Every row gives one point. Before rounding, the points of a table are all equally far from one centre. They may lie mostly on one side of it. Write the centre, to within rounding.
(in the rows, 128 means zero)

Points (8 x 3):
[[118 151 141]
 [132 180 147]
 [174 170 121]
 [177 167 124]
 [164 134 116]
 [139 138 115]
 [142 156 175]
 [186 148 144]]
Centre: [152 153 142]

Points (12 x 8):
[[154  89 120 140 157 107 104  85]
 [166 105 114 106 184 139  92 104]
 [172 125  87 112 173 139 135 108]
 [167  95 115 113 165 113 140 125]
 [146 105 119  76 187 134 123 125]
 [163 118 133 105 183 107 129 104]
 [145  76 106 105 166 167 142  87]
 [148 139  97 108 135 153 143  59]
 [172 137 102 112 162 157 134 104]
 [181 125 106 101 173 147 115  98]
 [139 114  70 103 157 104 145 112]
 [116  88  70 109 164 137  94 100]]
Centre: [132 111 111 102 147 132 121  94]

Points (17 x 14):
[[142 139 129 146 128 116 169  99  76  98 169 101 145 158]
 [158 145 115 130 114 135 176 175  60 105 132  86 111 166]
 [133 126 135 133 180 157 141 148 119 119 142  82 163 181]
 [117 167  89 172 134 111 143 133  61 100 131  98 124 143]
 [129 162 127  89 129 149 132 167  68  84 137 100 132 148]
 [116 178 147 134 168 141 160 151  87 105 166 131 102 144]
 [153 165 112  92 143 110 196 145  90 123 127  61 124 128]
 [104 138 121 144 127 167 130 113 101 109 155  75 124 147]
 [130 184 161 127 137 138 161 172 100  73 136  98 110 157]
 [144 163  98 115 138 111 190 137 116  90 122 109 137 188]
 [146 108 130 147 145 128 153 151  78 150 117 132  83 163]
 [171 115 112 128 151 138 195 163  98 142 122  79 126 168]
 [141 167  84 113 159 149 141 141  60 112 136 102 136 168]
 [144 134 143 130 141 143 143 204  91 129 148  74 144 171]
 [156 135 131  92 113 123 201 167  86 132 112 105 123 141]
 [161 147 100 126 143 128 167 158  84  74 131 123 105 177]
 [116 138 115 120 107 102 180 162  92 137 128  71 167 126]]
Centre: [143 149 127 133 140 121 145 146 109 125 128 104 129 140]
